Every row gives one point. Two turns around zero, p and q, are shown by what they do to some points. Where does a point land after both, in the order given? Backwards means that the second turn is done in reverse. Each puzzle has new turns, and all numbers are rounded.

Turn p:
| -0.39 | +0.34 | +0.26 | -> | -0.21 | +0.53 | -0.09 |
| +0.59 | -0.43 | -0.40 | -> | +0.32 | -0.77 | +0.06 |
| -0.01 | +0.21 | +0.32 | -> | +0.15 | +0.35 | -0.01 |
| +0.35 | -0.43 | -0.23 | -> | +0.18 | -0.54 | +0.19 |
| -0.19 | -0.16 | +0.03 | -> | -0.17 | +0.02 | +0.18 |
| -0.35 | +0.46 | +0.02 | -> | -0.27 | +0.40 | -0.32 |
Turn q:
| -0.39 | +0.15 | -0.34 | -> | -0.16 | +0.50 | -0.13 |
| +0.24 | -0.30 | -0.36 | -> | -0.24 | -0.22 | -0.41 |
| +0.09 | -0.18 | +1.02 | -> | +0.20 | -0.54 | +0.87 |
| +0.23 | +0.10 | -0.05 | -> | +0.18 | -0.10 | -0.16 |
| +0.15 | +0.22 | -0.13 | -> | +0.21 | +0.06 | -0.20 |
| -0.33 | +0.02 | -0.13 | -> | -0.18 | +0.30 | +0.04 |
Where do these land?
p, then q: | +0.00 | -0.46 | +0.24 | -> | +0.13 | -0.27 | +0.42 |
p, then q: | +0.45 | +0.50 | +0.30 | -> | +0.42 | -0.13 | -0.59 |
p, then q: | +0.10 | -0.02 | -0.18 | -> | -0.18 | -0.08 | -0.08 |
p, then q: | -0.55 | -0.01 | -0.36 | -> | -0.37 | +0.49 | +0.24 |

Turn p:
| -0.07 | +0.17 | -0.29 | +0.39 | -> | -0.14 | -0.17 | -0.45 | +0.14 |
| +0.51 | +0.12 | -0.01 | -0.72 | -> | +0.08 | +0.54 | +0.21 | -0.67 |
| +0.21 | +0.41 | +0.25 | -0.05 | -> | +0.22 | +0.45 | -0.13 | +0.07 |
| +0.20 | +0.15 | -0.01 | +0.01 | -> | +0.10 | +0.14 | -0.15 | -0.09 |
| -0.70 | -0.26 | -0.24 | +0.14 | -> | -0.53 | -0.45 | +0.16 | +0.35 |
| -0.15 | -0.60 | +0.29 | +0.23 | -> | +0.26 | -0.53 | +0.37 | +0.20 |
Turn q:
| -0.14 | +0.53 | -0.09 | +0.33 | -> | +0.15 | +0.56 | +0.05 | -0.28 |
| +0.12 | -0.24 | -0.06 | -0.69 | -> | +0.08 | -0.70 | -0.21 | -0.10 |
| +0.02 | +0.12 | -0.32 | +0.53 | -> | +0.10 | +0.56 | -0.16 | +0.22 |
| +0.00 | -0.48 | +0.22 | -0.75 | -> | -0.21 | -0.89 | -0.04 | -0.05 |
| -0.22 | -0.09 | +0.08 | +0.19 | -> | -0.27 | +0.15 | +0.04 | +0.04 |
| +0.23 | +0.16 | +0.15 | +0.39 | -> | +0.17 | +0.31 | +0.31 | +0.18 |
Where do these land?
q, then p: | +0.18 | -0.44 | -0.72 | -0.08 | -> | -0.22 | -0.54 | -0.58 | -0.27 |
q, then p: | -0.36 | -0.08 | +0.35 | +0.28 | -> | -0.17 | +0.19 | +0.19 | +0.49 |
q, then p: | +0.51 | +0.40 | -0.36 | -0.01 | -> | +0.37 | +0.17 | -0.37 | -0.50 |
q, then p: | -0.07 | -0.18 | +0.42 | -0.04 | -> | +0.08 | -0.10 | +0.33 | +0.30 |
p, then q: | -0.26 | +0.30 | +0.32 | -0.15 | -> | +0.05 | +0.42 | +0.28 | -0.15 |
